Each row of a before or after table is a point. The points were changed in one or more steps. Then noise was added and the rows were shuffled. The steps act on how far a point lies along the listed directions, d1 being the first. What was done? A step turns or swaps two directions, mirrors them in a line or flattens them onto one, adds a multiple of one to another, or multiplies one. Angles are multiples of 10 degrees, from the lower direction toward the higher: turns from -170 to 170, lines from 10 to 170 but not 90. Use the fewest steps. Two steps may share a direction if one is a turn and the other turns, adds or multiplies; they go together, in the order done. Otherwise the lowest direction goes first.
In the rows, zero is written as 128.

Directions:
(1): [105  66 164]
(2): [197  98 120]
(3): [108  97  62]
Before (11 x 3):
[[113  99 116]
 [131 119 139]
 [116 124 120]
 [155 134 150]
 [129 139 107]
 [148 136 158]
 [171 145 172]
 [163 122 160]
 [107 107 146]
 [151 126 153]
 [142 159 121]]
After (11 x 3):
[[212 108 151]
 [249 110 164]
 [155 144 124]
 [141 119 135]
 [196 117 152]
 [111 113 141]
 [100 131 121]
 [106 142 112]
 [189 114 147]
 [194 116 145]
 [ 79 119 116]]
Steps: multiply d1 by 0.7; add -1.5 times d3 to d2

Directions:
(1): [146 103  83 193 133 215 147 141]
(2): [136 203  94 120 218 134 114 129]
(3): [107  94  69 185 143  49 114 147]
(4): [224 166 116 155  84 103 105 105]
(5): [ 93 127 162 177 139 141  67  48]
Before (10 x 8):
[[184 142 120  83  83  61 174 156]
 [208 138 118 136  68 111 156 188]
 [150 153 150  78  98 144 169 153]
 [119  49 164 159  63 145 118 124]
 [135  74 170 153  77  96 125  79]
 [121 134 113 145 147 133 115 126]
 [158 149 133 117 113 183 173 139]
 [123 120 125 135 146 140 133 107]
 [234 102 118 115  16  82 130 135]
 [ 75  62 128 136 122 100 139 148]]
After (10 x 8):
[[190 160 124  48  98 102 199 244]
 [107 161 174 122 179  84  83  45]
 [100 148 188  94 148  59  67  92]
 [185 175 116  68 113 137 191 188]
 [112 107 128 152 116 134 115 118]
 [170 139 145  86  78 135 185 154]
 [184 180 119   9 134  92 154 176]
 [194 176  67  46 149 115 229 221]
 [119 111 139 143 126 129 119  97]
 [ 90 118 110 119 167  65 117 145]]
Steps: turn d1 and d2 by -110 degrees; flatten d3 and d4 onto the line at 150 degrees; multiply d5 by 2

Directions:
(1): [200 187 118 110 176 144 148 181 148 201 174 142]
(2): [152 116  39 123  70 226 113 146 120 119 123 108]
(3): [167 173 180 110  63 116  40 160  97 103 126 168]
(4): [190 139 111 141 124  88 107  79 159  75 194  52]
(5): [184  43 139  38 141 119 125 136 179 113  95 145]
Before (8 x 12):
[[134 165 156 134 109 110  89 145 120 146 131 136]
 [157 150  95 138 134 152 142 130 130 131 164 100]
 [214 110 103  81 152 106 119 113 187  99 176  89]
 [117 135 103 136 118 167 141 144 119 151 119 145]
 [146 113  99 126 129 142 142  92 146  95 134  95]
 [147  86  67 102  85 152  96 120 142 105 125 105]
 [105  97  75 129 121 175 156 132 125 125 105 121]
 [140 173 161 127 130 127 112 146 111 136 141 145]]
After (8 x 12):
[[100  97  73 127 120 179 158 137 120 130  98 129]
 [131 166 166 135 115 100  92 144 119 146 130 139]
 [105 133 114 133 125 162 144 150 113 160 109 160]
 [160 114  90 127 125 141 136  82 153  83 146  77]
 [160  85  46 104  72 165  88 115 145  96 133  90]
 [164 155 102 138 138 137 141 120 135 123 173  92]
 [250 111  63  85 130 124 105  99 197  74 201  50]
 [135 175 170 128 137 118 116 146 111 137 138 150]]
Steps: add 0.7 times d5 to d2; multiply d4 by 1.6
